Each point is reached from the start by the listed moves, each made once or not at all, plus a little noise. Say if it took an odd or an even number of moves. Then give how often each move was made.
In the rows, zero is written as 128.

Moves:
(1): [197 140 142 108 121]
(2): [128 194 110 157 126]
Start: [139 122 136 133 123]
Points:
[135 188 116 164 123] => odd (0, 1)
[210 132 144 112 116] => odd (1, 0)

Moves:
(1): [163 137 131 121 130 130 119]
(2): [126 186 134 136 134 128 123]
(3): [129 129 160 134 130 125 122]
(4): [136 123 120 165 132 117 133]
(5): [120 120 115 120 159 108 122]
(6): [125 128 134 134 152 167 120]
Start: [149 151 153 130 140 104 154]
Points:
[147 196 137 166 181  73 150] => odd (0, 1, 0, 1, 1, 0)
[150 140 163 167 176  70 148] => odd (0, 0, 1, 1, 1, 0)
[149 152 184 137 140 101 148] => odd (0, 0, 1, 0, 0, 0)
[188 215 158 172 174 133 136] => even (1, 1, 0, 1, 0, 1)
[185 145 134 154 176  76 143] => odd (1, 0, 0, 1, 1, 0)
[180 217 199 144 176 141 125] => even (1, 1, 1, 0, 0, 1)

Moves:
(1): [174 131 130 125 124 115 130 128 132 143 126 128 124 135]
(2): [125 180 140 117 136 120 133 115 134 132 121 129 136 119]
(3): [138 116 191 117 126 129 123  98 136 118 125 125 125 135]
(4): [134 133 142 206 139 119 138 135 129 137 129 131 111 144]
(5): [143 116 129 115 186 126 122 121 126 125 127 134 105 135]
(6): [142 133 129 125 118 198 152 107 126 133 129 134 134 122]
(7): [117 127 130 119 128 110 197 125 132 125 126 128 122 130]
(8): [129 134 142 125 135 137 130 166 121 124 117 136 136 127]
(9): [119 123 122 131 127 137 134 143 204 135 135 127 124 135]
(10): [116 123 134 132 133 128 126 127 125 179 117 132 128 127]
(11): [121 130 140 115 128 134 125 144 122 135 196 127 129 141]
(12): [131 124 123 137 123 119 125 117 135 129 117 187 135 133]
Start: [125 103 115  80 139 149 113 143 152 123 158 143 103 164]
Points:
[189  97 190 148 138 118 115 107 169 134 140 201  89 201] => even (1, 0, 1, 1, 0, 0, 0, 0, 0, 0, 0, 1)
[177 157 228 121 153 182 218 118 161 191 128 164  92 182] => even (1, 1, 1, 1, 0, 1, 1, 1, 0, 1, 0, 0)
[141 159 172 104 213 196 213 159 144 142 208 169  80 183] => odd (0, 1, 0, 1, 1, 1, 1, 1, 0, 0, 1, 0)
[199 147 133 136 197 188 151 114 243 161 147 217  74 190] => odd (1, 1, 0, 1, 1, 1, 0, 0, 1, 0, 0, 1)
[200  84 187  61 194 136 106 135 162 122 132 213  92 193] => odd (1, 0, 1, 0, 1, 0, 0, 1, 0, 0, 0, 1)

Moves:
(1): [145 134 123 125 153 133 126 120 115 135 124 131 130 119 130 153 132 140
 126 120 128 117 133 117 133 134 120]
(2): [142 136 123 107 122 122  93 143 154 123 124 142 127 125 127 123 134 131
 152 129 124 117 112 134 108 151 137]
(3): [129 112 142 111 132 134 117 130 118 133 118 124 149 133 109 139 111 114
 129 110 125 126 116 127 145 125 123]
(4): [146 128 116 152 120  91 112 117 118 115 158 158 124 150 134 135  96 120
 136 121 127 121 129 160 161 114 121]
(5): [115 137 106 142 143 122 140 144 117 121 115 127 115 128 136 132 144 126
 123 117 136 172 107 117 126 123 120]
(6): [135 132 132 147 119 148 142 144 113 125 124 118 119 129 126 120 140 139
 133 113 123 134 143 138 139 126 117]
(7): [118 122 136 134 121 128 148 142 109 136 145 125 139 123 146 102 132 153
 109 128 132  98 109 136 116 156 139]
(8): [149 150 164 131 103 120 142 145 119 150 116 118 116 162 130 116  93 149
 126 124 126 110 128 118 139 122 122]
(9): [143 115 148 161 137 130 145 110 159 124 119 141 128 141 109 113 124 112
 131 138 133 132 125 131 146 146 129]
(10): [110 119 116 106 139 143 117 130 127 161 125 152 114 151 143 148 121 135
 122 120 138 113 118 121 127 123 131]
(11): [ 93 123 156 139 126 124 149 132 118 121 176 128  97 135 116 140 114 133
 116 129 127 144 137 117 109 133 124]
(12): [121 135 123 137 143 124  97 144 123 117 129 159 123 123 131 132 148 145
 111 150 127 123 137 116 143 132 125]
(13): [137 105 109 139 116 133 136 161 147 117 138 122 144 128 136 148 118 118
 133 132 135 146 110 123 136 126 136]
(14): [126 138 154 126 139 135 132 141 134 145 131 121 156 155 134 131 150 139
 143 122 154 140 116 140 121 122 138]
(15): [136 129 132 121 115 118 119 119 138 120 142 127 114 122 137 115 137 123
 120 126 123 140 141 123 141 135 129]
(16): [128 143 136 156 116 130 138 148 111 116 116 141 128 132 139 141 152 119
 129 130 134 133 138 128 126 142 131]
(17): [127 123 127 132 125 126 114 122 141 130 146 119 140 116 116 140 145 109
 100 120 123 113 130 140 117 124 116]
(18): [112 134 129 126 119 125 119 142 137 122 131 125 129 112 144 137 122 148
 116 121 115 115 121 131 142 118 129]
(19): [117 110 137 103 142  95 118 150 119 132 126 120  94 127 137 132 123 136
 163 119 126 121 147 145 110 130 131]
(20): [133 136 130 155 156 120 115 136 120 132 149 133 126 151 137 128 115 116
 132 136 115 133 132 141 138 119 153]
(21): [128 132 135 152 117 125 115 123 121 134 130 136 120 104 134 116 124 136
 115 136 139 128 126 136 133 131 117]
(22): [120 136 118 118 121 103 134 121 131 150 128 147 125 113 118 121 128 129
 121 134 124 154 124 116 128 127 134]
(23): [132 141 113 136 168 124 126 137 138 131 114 133 142 137 110 141  99 132
 142 121 144 124 165 125 134 149 124]
(24): [145 136 132 113 114 146 128 116 133 124 117 135 117 139 136 129 127 118
 114 144 124 139 115 150 135 122 144]
Start: [124 104 115 147 126 145 108 121 138 147 142 121 121 126 143 144 115 137
 109 132 136 124 120 148 126 106 112]
Points:
[149 174 125 176 136  64  21 161 146 221 195 193  92 168 198 178  91 174
  78  94 141 136  73 178 175  86 116] => odd (1, 1, 0, 1, 1, 0, 0, 1, 0, 1, 0, 0, 0, 1, 1, 0, 1, 1, 0, 1, 1, 1, 0, 0)
[150 110  99 213 249 101  36 165 113 155 132 228  85 207 145 244  87  95
 102 115 151 127 147 202 201 126 118] => odd (1, 0, 1, 1, 1, 0, 0, 0, 1, 1, 0, 1, 0, 0, 0, 1, 1, 0, 1, 1, 0, 0, 1, 1)
[ 94 125  97 172 164 181  81 200  73 155 100 174 105 130 177 222 161 180
  75  90 139 135 109 120 184 106  83] => even (1, 0, 1, 0, 1, 1, 0, 0, 0, 1, 0, 1, 0, 0, 0, 1, 0, 1, 0, 0, 0, 0, 0, 0)
[170 105 147 165  75 120  91 206 147 183 189 114 141 144 144 120  86 138
  84 106 106 117  84 163 153 137 138] => even (0, 1, 1, 0, 0, 1, 1, 1, 0, 0, 0, 0, 1, 0, 1, 0, 1, 0, 0, 1, 0, 1, 0, 0)
[129  95  73 167  88 120  42 189 178 135 185 183 129 143 185 220 109 121
 103 112 137  86  81 189 146 109 117] => odd (0, 1, 0, 1, 0, 0, 0, 0, 0, 1, 0, 0, 1, 0, 0, 1, 1, 1, 0, 0, 0, 0, 0, 0)
